Each wall is flat, endless, passes through zero and stands at right angles to its row. A trip goes straight from one point to another. Which walls does it cross, in order?
In the rows, zero is written as 128.

Walls:
(1): 133 195 133
(2): 59 88 94
(3): 99 115 102
(4): 152 54 81
(5): 65 145 90
Trips:
139 144 77 to 118 68 105 -> 1
77 111 170 to 58 136 138 -> 1
145 155 41 to 149 54 147 -> 1, 5, 3
91 162 123 to 103 153 126 -> none
192 205 110 to 26 125 98 -> 5, 3, 2, 1
180 130 128 to 129 141 102 -> 5, 3, 2
109 64 122 to 139 127 212 -> 5, 3, 2, 4, 1

Walls:
(1): 149 153 129 188 111 78 137 117
(2): 174 137 79 162 50 92 115 119
(3): 38 152 181 100 153 115 124 104
(4): 99 135 112 136 127 135 129 165
(5): 177 144 132 174 124 161 142 14
(6): 60 125 173 122 127 172 169 91
(7): 107 81 167 88 178 192 81 134
(8): 129 114 84 145 85 107 163 127
Trips:
144 125 229 134 182 172 125 85 to 192 134 158 107 173 96 131 132 -> 6, 1, 3
113 153 99 154 137 205 122 103 to 105 137 70 121 150 105 109 94 -> 3, 8, 2, 7, 6, 1
138 84 154 162 177 164 118 133 to 116 142 162 145 136 112 175 209 -> 4, 5, 3, 1, 7, 8

Walls:
(1): 102 110 75 130 108 119 125 99 139 102 151 99
(2): 144 176 106 106 97 116 117 138 153 141 139 145
(3): 154 129 141 155 155 135 165 130 182 138 106 137
(4): 172 133 186 84 153 157 149 146 155 89 166 167
(5): 164 117 156 134 123 170 98 114 136 147 120 142
(6): 179 109 148 122 138 158 125 153 168 159 167 57
(7): 119 113 126 99 89 129 95 201 116 149 116 143
(8): 151 132 107 183 162 171 119 161 99 126 162 135
(9): 130 107 79 178 146 125 130 123 120 116 97 122
Trips:
137 122 83 158 124 159 117 113 132 109 51 119 to 133 91 160 185 133 100 168 157 135 152 68 79 -> 1, 6, 8, 5
70 75 72 121 84 167 154 134 171 174 167 133 to 105 171 122 138 71 147 133 127 134 118 140 110 -> 9, 6
127 100 204 151 147 166 170 93 179 67 164 145 to 117 93 105 156 154 106 150 128 129 94 112 171 -> 6, 9, 1, 5, 4
72 120 100 145 156 137 106 140 185 7 121 160 to 113 146 157 143 131 116 162 154 133 124 170 101 -> 9, 6, 1

Walls:
(1): 127 168 78 181 139 133 52 152 95 151 148 92 110 108 124 169 126 127
(2): 120 171 49 127 87 67 146 79 33 128 97 147 134 226 150 124 137 39
(3): 157 193 123 77 160 208 191 93 156 115 165 103 140 164 152 116 98 97
(4): 129 124 109 197 69 127 160 142 162 123 192 190 105 138 167 183 86 149
(5): 159 127 83 122 164 101 119 129 144 146 153 103 61 164 181 107 214 150
Trips:
172 147 107 74 113 84 92 99 131 134 144 147 127 154 134 77 115 183 to 152 125 150 129 125 160 184 156 181 117 117 156 154 147 157 110 68 155 -> 4, 2, 5
188 133 170 201 122 200 207 120 156 140 115 106 68 147 111 39 113 74 to 113 89 90 135 83 103 113 171 128 79 106 97 202 203 134 140 49 87 -> 5, 2, 3
88 99 124 149 121 150 79 117 63 162 126 103 142 104 130 133 92 105 to 197 98 193 82 146 121 175 115 96 180 128 147 149 132 88 165 167 187 -> 2, 1, 5
167 140 169 144 143 145 183 32 140 102 191 113 155 146 139 205 90 163 to 122 147 89 82 151 187 55 145 97 110 158 129 107 98 157 50 180 139 -> 5, 1, 4
103 153 149 207 61 152 40 226 104 124 75 143 159 100 71 157 154 102 to 149 175 113 111 104 211 100 152 182 85 148 130 119 131 122 152 81 181 -> 3

Walls:
(1): 130 113 96 140 133 121 96 91 180 135 173 131 191 130 84 98 176 137 122 165 110 121 123 123 151 123 153 120 152 154 114 74
(2): 125 149 122 163 147 123 128 153 101 140 163 158 121 110 131 101 124 143 139 123 114 108 124 126 128 136 105 123 146 180 123 97
(3): 128 116 161 166 125 130 175 162 165 161 101 135 147 123 114 163 125 155 99 119 125 147 143 146 95 138 152 159 110 85 85 109
(4): 209 71 118 110 108 105 143 108 80 129 208 124 96 117 95 100 161 110 97 97 152 135 134 105 126 195 140 105 140 154 185 159
(5): 91 123 132 164 116 68 110 93 90 171 86 126 107 82 102 151 132 146 103 139 126 136 140 106 149 141 151 105 126 135 139 168
(6): 134 158 141 166 178 151 107 133 139 142 106 79 108 151 71 103 107 168 175 182 163 132 132 75 99 144 160 119 148 147 102 126
(7): 125 110 121 143 155 103 98 130 133 100 117 100 96 160 153 161 126 174 123 119 157 249 119 62 99 119 167 142 63 127 134 145
(8): 101 131 189 115 103 145 64 147 116 77 141 207 117 137 123 118 76 138 126 152 84 122 176 107 114 175 58 188 133 122 143 100
(9): 109 129 157 114 111 156 118 137 102 167 137 117 125 95 131 124 99 163 135 168 127 125 118 131 122 59 153 116 114 180 84 148
Trips:
126 102 151 78 196 165 146 180 121 116 197 89 126 102 135 164 149 70 165 79 90 180 143 177 124 148 98 136 154 122 87 105 to 185 139 128 128 128 139 164 83 115 72 141 120 144 143 117 119 167 122 178 146 150 133 193 150 143 166 108 114 132 176 125 104 -> 3, 1, 6
101 136 156 105 120 170 106 156 111 95 132 110 146 174 150 106 86 117 165 168 132 134 138 166 139 158 136 177 140 151 117 122 to 82 110 109 154 132 105 143 141 158 104 130 146 55 79 156 145 125 163 153 154 168 154 96 162 112 142 146 67 170 141 144 205 -> 7, 5, 8, 4

Walls:
(1): 178 82 156 114 72 97 97 117 144 151 141 112 104 151 161 118 99 177 136 192 125 159 137 68 111 110 85 170 125 156 150 106 114 102 197 165 163 119 132 101 119 115 97 86 99 75 83 169
(2): 185 105 138 134 123 159 61 80 80 113 109 78 167 157 134 132 95 83 89 158 118 107 124 139 153 104 141 122 111 93 129 61 128 89 106 129 111 128 161 119 88 110 179 105 142 91 78 112
(3): 108 101 132 149 88 145 141 68 166 192 138 138 115 167 124 135 131 124 148 98 142 90 132 94 149 121 112 168 145 100 139 173 144 110 88 139 135 136 140 137 145 143 118 154 102 153 147 133
(4): 104 156 102 155 135 61 63 148 135 118 170 90 170 84 128 175 152 136 125 109 125 189 148 144 89 137 83 143 114 158 49 149 125 98 96 106 122 151 131 156 137 92 117 154 156 114 158 192
(5): 88 72 164 179 105 77 136 132 102 105 98 90 113 75 72 102 76 140 133 137 105 150 99 106 100 142 134 124 118 192 163 113 162 120 116 158 132 123 126 223 86 51 131 157 86 221 126 139
(6): 178 121 99 56 163 108 189 144 55 107 169 79 125 133 124 121 161 125 139 130 150 154 94 134 189 148 122 151 117 98 147 87 130 168 177 109 126 155 121 110 143 195 138 75 109 117 72 91
(7): 86 105 112 110 81 122 143 113 150 146 203 145 151 106 81 160 113 113 95 118 147 143 92 123 104 94 43 88 158 141 72 125 153 107 116 36 127 130 108 140 133 178 181 166 121 182 105 113
(8): 76 104 131 113 97 164 112 162 73 121 104 126 85 99 96 186 126 136 107 124 134 126 103 68 142 211 119 108 128 145 116 117 105 154 99 120 92 184 113 80 149 86 216 80 204 188 122 121
(9): 103 146 170 108 96 168 161 126 121 125 129 110 155 147 141 180 159 113 141 124 107 151 156 107 87 74 141 120 105 69 164 123 145 130 186 121 132 173 141 132 185 171 176 117 195 117 123 118
(10): 135 132 83 150 137 116 101 115 81 167 150 94 129 93 90 112 120 208 142 151 160 163 114 117 123 119 154 114 134 110 108 107 139 146 133 163 134 145 65 129 157 139 151 74 112 113 176 139
Trips:
139 156 148 127 160 70 166 180 126 113 86 156 152 148 105 57 160 52 93 92 105 122 156 114 213 77 164 115 112 181 133 72 126 155 110 170 107 170 191 134 128 122 111 97 121 79 124 70 to 150 67 105 130 132 156 104 124 148 147 102 150 69 155 145 119 136 142 98 77 82 155 120 166 63 146 105 86 131 142 141 167 112 136 90 73 114 91 140 128 108 149 129 158 105 161 202 119 -> 5, 6, 2, 3, 7, 4
124 51 90 155 127 96 183 177 160 137 131 87 71 167 133 133 127 174 176 166 129 76 93 100 140 133 66 139 107 80 124 82 212 193 90 75 126 104 93 151 104 135 117 89 89 153 133 98 to 72 56 138 82 74 68 183 107 76 122 165 156 135 135 138 152 154 153 136 120 129 113 150 29 135 99 101 118 182 148 88 152 80 119 175 156 165 175 157 193 104 153 127 149 163 133 118 130 -> 9, 10, 4
128 105 144 113 81 74 129 105 132 137 113 118 142 117 142 119 73 131 159 122 99 149 67 154 188 159 133 141 129 118 134 151 89 69 133 169 167 144 167 120 195 70 114 128 110 114 60 75 to 99 130 112 143 158 90 86 132 100 106 130 132 137 76 159 65 113 74 119 111 121 124 109 82 140 129 235 166 152 118 115 97 73 93 85 105 141 119 107 141 95 53 159 89 81 137 105 79 -> 8, 3, 10, 1, 6
105 112 172 145 143 131 99 81 111 127 76 98 119 144 156 91 134 75 89 138 118 184 133 146 96 76 82 117 222 119 180 78 111 97 122 194 145 95 151 101 132 119 187 141 71 126 146 130 to 111 69 35 129 116 125 175 136 132 131 132 147 101 103 123 97 204 65 107 121 145 99 109 168 143 81 148 80 213 135 140 111 96 125 139 105 105 105 63 151 90 190 121 133 182 154 129 171 -> 7, 9, 1, 3, 6, 5, 2
205 97 171 102 94 177 129 138 133 100 121 143 183 164 120 58 146 183 113 150 69 146 142 151 128 125 82 186 149 124 99 127 109 105 131 100 107 105 54 186 86 166 117 115 122 71 117 131 to 145 111 86 114 138 134 54 122 167 93 119 145 139 163 155 186 167 126 88 144 128 144 132 159 127 130 121 128 115 136 163 151 162 108 107 145 101 81 110 153 151 146 127 138 112 112 200 143 -> 7, 4, 6, 3, 1

Walls:
(1): 123 155 74 147 143 141 121 139 190 123 123 151 132 165 160 132 119 104 56 89 153 121 112 187 157 131 68 151 122 135 96 116 134 113 125 148 64 106 103 120 106 105 85 152 118 153 96 175
(2): 120 86 139 82 127 119 96 150 136 103 148 125 154 134 68 117 96 125 144 147 117 133 150 142 183 112 127 93 177 152 124 155 151 116 144 193 139 128 164 151 160 78 148 107 136 109 79 125
(3): 109 188 122 104 172 128 158 113 145 123 103 66 143 135 113 83 107 86 215 85 193 112 142 150 135 157 126 171 148 110 182 121 153 147 144 115 142 175 112 141 157 172 140 191 135 121 179 122
(4): 84 104 127 132 122 117 74 107 183 125 97 139 130 68 105 207 117 134 181 139 107 125 197 121 146 121 134 185 109 73 138 149 76 66 124 143 119 118 168 69 82 151 109 174 127 167 73 113
(5): 137 135 84 186 167 133 175 121 108 106 65 145 153 162 170 129 117 63 107 114 125 138 137 166 106 155 158 154 87 106 51 101 83 126 113 69 144 154 134 137 105 128 74 103 112 129 97 149
(6): 152 100 120 159 140 213 131 133 120 157 117 119 177 108 160 109 249 144 100 150 101 164 159 107 115 110 167 157 164 116 125 107 117 95 132 155 164 94 91 147 83 166 157 98 165 118 96 88
(7): 122 177 153 98 88 137 105 126 125 206 156 175 146 97 111 95 116 148 182 120 132 112 126 147 100 134 137 123 118 97 107 133 98 151 152 188 154 130 134 130 132 145 150 166 130 137 138 151
(8): 165 103 127 99 157 134 115 121 90 110 136 126 93 116 100 170 183 175 83 106 134 174 142 202 100 141 145 138 128 128 165 92 129 143 107 134 149 170 108 109 102 171 97 119 118 101 176 110
(9): 140 90 142 184 143 125 109 194 131 69 114 173 164 128 105 173 98 181 77 105 150 153 95 169 135 102 156 115 123 143 84 155 118 117 117 121 146 137 142 172 103 180 158 120 144 163 61 126
(10): 95 126 141 187 103 132 146 119 82 134 172 159 152 156 143 131 82 153 112 138 94 141 151 151 125 130 150 143 130 125 123 152 131 102 148 152 132 110 101 140 115 151 109 106 132 100 59 104
Trips:
172 101 148 140 106 175 185 156 127 97 150 116 167 133 96 110 101 131 143 90 77 119 169 132 142 152 146 70 104 158 131 104 155 100 136 127 113 122 171 177 98 172 132 130 177 117 168 112 to 58 52 194 120 152 108 158 106 79 119 147 122 131 154 46 94 167 143 191 127 119 110 174 128 51 139 173 112 91 103 104 149 140 74 126 103 178 178 138 180 184 183 85 104 181 150 90 130 -> 5, 7, 4
82 159 112 158 140 86 161 106 174 136 156 106 143 160 102 109 124 127 180 144 146 106 102 102 142 174 126 104 149 136 180 160 128 152 158 93 132 87 121 65 156 125 131 47 145 151 162 143 to 120 152 138 83 111 136 146 136 135 137 113 149 102 126 87 171 130 197 112 143 113 162 139 168 133 122 129 143 113 105 138 81 119 96 219 153 116 115 124 103 131 129 150 127 101 152 86 155 -> 2, 7, 4, 10, 1, 3, 8, 9, 6
149 34 119 136 143 128 114 148 145 100 130 137 99 112 123 119 105 120 148 116 153 107 83 133 142 119 113 67 171 143 124 128 104 125 146 129 99 124 182 125 111 75 105 140 177 119 96 196 to 113 107 135 136 138 129 134 146 154 146 154 63 181 147 158 88 111 120 147 174 110 131 134 105 142 118 143 121 112 148 75 120 100 155 69 107 84 134 104 123 150 145 170 141 107 110 166 126 -> 4, 5, 9, 1, 3, 2, 6
143 227 177 98 68 169 186 129 150 165 126 138 146 153 103 196 156 139 106 77 122 150 208 110 118 114 163 129 164 106 146 80 141 127 149 125 100 84 115 127 131 46 137 85 123 136 169 150 to 133 114 141 168 71 108 154 152 142 109 131 114 112 155 110 153 124 99 106 149 163 155 122 147 179 89 156 164 124 162 108 139 163 143 193 152 100 108 120 141 124 123 128 125 116 173 106 143 -> 8, 10, 2, 7, 9, 6
154 165 127 131 174 118 176 141 169 118 110 121 161 111 132 134 98 135 88 139 172 106 93 105 157 101 112 162 146 194 176 124 144 107 128 117 184 142 186 79 130 143 79 146 141 137 136 176 to 116 161 134 158 142 108 170 107 143 113 125 164 135 141 110 129 119 147 121 110 104 117 101 168 82 117 117 130 85 165 170 111 145 163 127 100 162 141 164 105 104 102 144 149 109 127 133 131 -> 8, 7
125 118 157 90 122 167 147 92 116 133 121 79 145 122 148 156 143 130 157 129 159 124 124 128 120 143 156 148 117 126 161 126 125 121 168 155 158 93 153 107 68 114 125 102 150 98 122 62 to 170 89 139 153 181 145 148 98 118 95 110 48 174 126 114 100 165 142 166 218 116 144 145 131 118 132 156 110 143 195 135 82 133 115 89 105 138 119 119 152 170 82 133 123 136 81 142 148 -> 7, 10, 4, 5

Walls:
(1): 117 81 117 131 141 143 146 126 178 126 79 114 120 138 88 139 97 162 160 164 110 167 98 104 128 125 116 144 129 129 160 126 138 206 87 95 117 116 115 149 134 132 133 110 88 138 104 132
(2): 122 144 142 106 100 158 144 134 149 101 139 98 88 113 164 133 90 142 83 170 125 128 132 161 128 136 108 106 136 139 100 125 157 137 118 96 162 123 133 123 107 165 151 189 144 116 170 195
(3): 157 181 167 95 202 101 145 115 83 90 91 87 116 170 55 102 120 95 127 90 100 159 98 83 162 176 141 111 165 66 134 137 148 145 94 155 91 96 90 62 148 117 147 154 115 131 121 139
(4): 84 130 121 96 89 39 135 130 189 52 77 119 130 136 124 164 53 113 112 91 161 146 177 135 145 167 102 125 93 131 161 96 175 86 126 117 137 138 126 87 112 188 101 114 105 122 137 158
(5): 119 170 119 105 154 141 100 144 148 124 77 148 77 166 123 124 140 115 143 135 122 118 105 115 144 118 55 68 61 76 155 153 191 103 92 174 181 120 110 199 150 137 44 197 88 149 202 103
(6): 107 128 117 150 29 133 172 173 92 182 105 171 108 127 128 115 157 74 79 202 159 118 131 110 91 99 130 133 127 111 162 98 125 180 170 142 182 106 58 226 161 132 161 127 152 154 132 138
(7): 120 69 95 177 75 213 87 130 87 138 207 131 176 166 122 104 108 117 115 126 148 178 155 144 108 132 154 180 176 116 209 102 122 91 177 171 129 111 85 67 71 151 122 181 120 94 99 179
(8): 96 131 148 98 147 126 177 105 129 137 142 51 84 128 112 77 162 124 100 80 163 150 120 180 136 154 148 140 81 148 154 56 101 118 105 139 78 156 74 155 125 93 178 94 93 178 160 179
(9): 166 91 76 119 121 102 113 120 190 194 133 181 188 170 140 137 168 91 135 137 163 95 49 144 98 119 69 127 139 137 91 102 157 125 108 151 96 115 152 171 121 152 100 98 111 168 112 120
(10): 151 139 95 98 117 115 176 169 127 199 143 110 128 177 85 115 116 92 117 120 168 153 104 77 149 111 166 113 111 103 88 116 130 109 153 153 135 144 91 81 165 128 133 118 145 141 55 125
Trips:
129 149 121 115 81 181 144 112 190 151 140 152 130 99 173 120 117 104 92 96 113 164 103 95 40 131 164 146 158 154 152 152 112 102 104 174 95 143 149 111 94 90 110 119 196 147 126 171 to 146 175 103 194 186 139 110 130 249 179 100 59 122 131 168 165 99 138 158 127 157 122 177 143 110 74 115 127 158 185 142 138 124 125 62 151 80 126 104 115 174 139 82 123 101 96 150 181 -> 6, 10, 1, 4, 5, 7
119 178 184 104 134 146 121 127 77 161 120 139 113 117 113 110 146 97 137 143 136 80 27 142 103 124 82 131 113 114 108 134 150 108 122 133 153 86 167 157 168 160 85 146 129 190 99 89 to 116 146 121 166 95 149 156 92 173 137 69 90 171 80 192 93 139 157 139 127 136 134 117 133 100 177 91 102 93 135 177 123 58 138 162 131 145 100 173 135 137 169 94 139 122 148 114 62 -> 10, 3, 1, 4
134 178 159 140 112 140 111 90 95 83 118 98 138 147 219 162 66 164 53 126 112 115 157 99 111 205 148 145 87 165 122 82 58 166 207 161 174 178 113 93 111 110 123 150 100 93 133 145 to 136 95 174 128 163 77 122 125 143 157 133 81 189 199 131 199 105 75 132 190 132 106 110 104 117 168 121 92 121 110 144 138 143 162 133 68 79 86 127 141 144 113 138 96 112 102 138 152 -> 3, 8, 1, 7, 9, 10, 2

Walls:
(1): 56 151 144 94 112 120 129 36 178 177 107 165 171 73 157 189 144 103 149 188 155 138 101 186 167 145 191 190 140 148 125 127 171 138 96 127 140 150 128 87 181 69 128 126 90 183 172 140
(2): 187 78 135 100 190 123 100 110 206 127 197 113 122 129 157 98 117 126 181 153 167 121 142 42 159 127 140 118 195 112 218 75 164 98 83 112 77 133 134 163 122 89 129 119 124 51 105 137
(3): 136 103 125 104 160 190 153 101 158 123 89 114 89 96 141 137 158 129 191 115 161 91 111 135 126 125 120 101 101 114 83 153 120 127 113 113 86 161 113 114 135 108 144 110 113 134 146 163
(4): 125 42 124 118 100 181 92 149 140 119 166 52 87 155 146 143 107 86 99 141 151 159 114 139 155 142 123 89 72 111 78 112 97 152 174 114 85 130 135 107 144 122 114 155 84 116 152 112
(5): 76 161 136 116 139 116 138 137 123 32 205 124 165 132 134 146 142 161 142 103 110 135 49 99 140 63 101 160 140 184 138 195 166 128 135 191 183 118 145 185 49 172 174 166 158 149 69 130
(6): 154 167 89 136 135 101 166 69 88 159 132 182 112 93 104 97 142 118 106 107 122 123 165 162 127 93 88 171 89 158 144 154 107 122 117 198 89 126 170 139 137 92 116 135 115 202 163 184
Trips:
186 100 152 127 72 113 193 105 174 141 151 182 159 134 132 124 139 152 189 146 150 168 155 164 156 171 77 79 81 108 114 179 118 77 110 147 75 131 181 126 139 127 122 149 146 53 112 121 to 157 92 152 97 163 78 110 101 158 116 92 120 82 147 98 123 66 180 128 115 184 146 141 119 160 207 115 175 83 114 102 104 130 126 141 147 117 112 125 146 134 89 92 66 96 121 78 107 -> 6
113 169 42 95 141 101 141 110 143 165 137 126 148 182 88 97 135 113 112 140 121 103 156 111 131 198 139 161 144 151 28 141 143 99 122 130 117 127 175 81 110 122 116 147 103 187 72 139 to 119 135 84 140 137 145 110 124 157 138 155 182 188 122 82 160 149 74 122 149 99 147 71 136 223 184 115 145 138 120 199 59 214 128 85 92 95 130 151 152 114 102 145 163 156 146 173 73 -> 2, 5, 6
169 99 123 182 123 98 123 144 156 185 203 112 155 117 92 52 124 97 152 183 182 119 155 191 142 157 158 145 110 62 108 165 182 95 124 116 124 172 90 188 151 137 60 142 115 103 142 112 to 91 137 182 98 112 196 92 66 93 133 76 144 86 79 135 109 128 153 150 73 165 155 145 142 130 78 95 107 93 165 114 124 143 90 89 139 130 96 109 96 142 90 116 179 135 92 132 169 -> 6, 3, 2
107 94 189 93 152 131 135 161 138 193 208 106 125 197 111 102 78 127 170 93 196 186 148 140 68 152 88 166 139 123 130 125 157 111 89 146 140 112 142 95 167 79 199 169 134 169 162 106 to 159 162 168 75 103 138 137 104 171 123 102 133 111 132 150 135 146 141 119 120 112 181 121 193 99 154 150 116 120 207 88 153 142 112 128 116 122 67 92 119 159 157 118 171 160 137 79 97 -> 6, 5, 2, 4
163 131 144 121 123 142 115 178 83 107 122 83 93 148 123 150 149 101 154 175 135 114 171 145 136 127 123 141 144 171 162 117 168 147 138 115 94 135 153 135 118 109 112 112 89 88 161 82 to 104 165 145 96 69 151 93 118 162 164 123 138 147 112 91 121 122 141 79 127 90 39 133 135 137 149 116 119 221 100 166 101 152 157 115 152 71 167 85 138 123 126 127 180 125 133 161 110 -> 1, 4
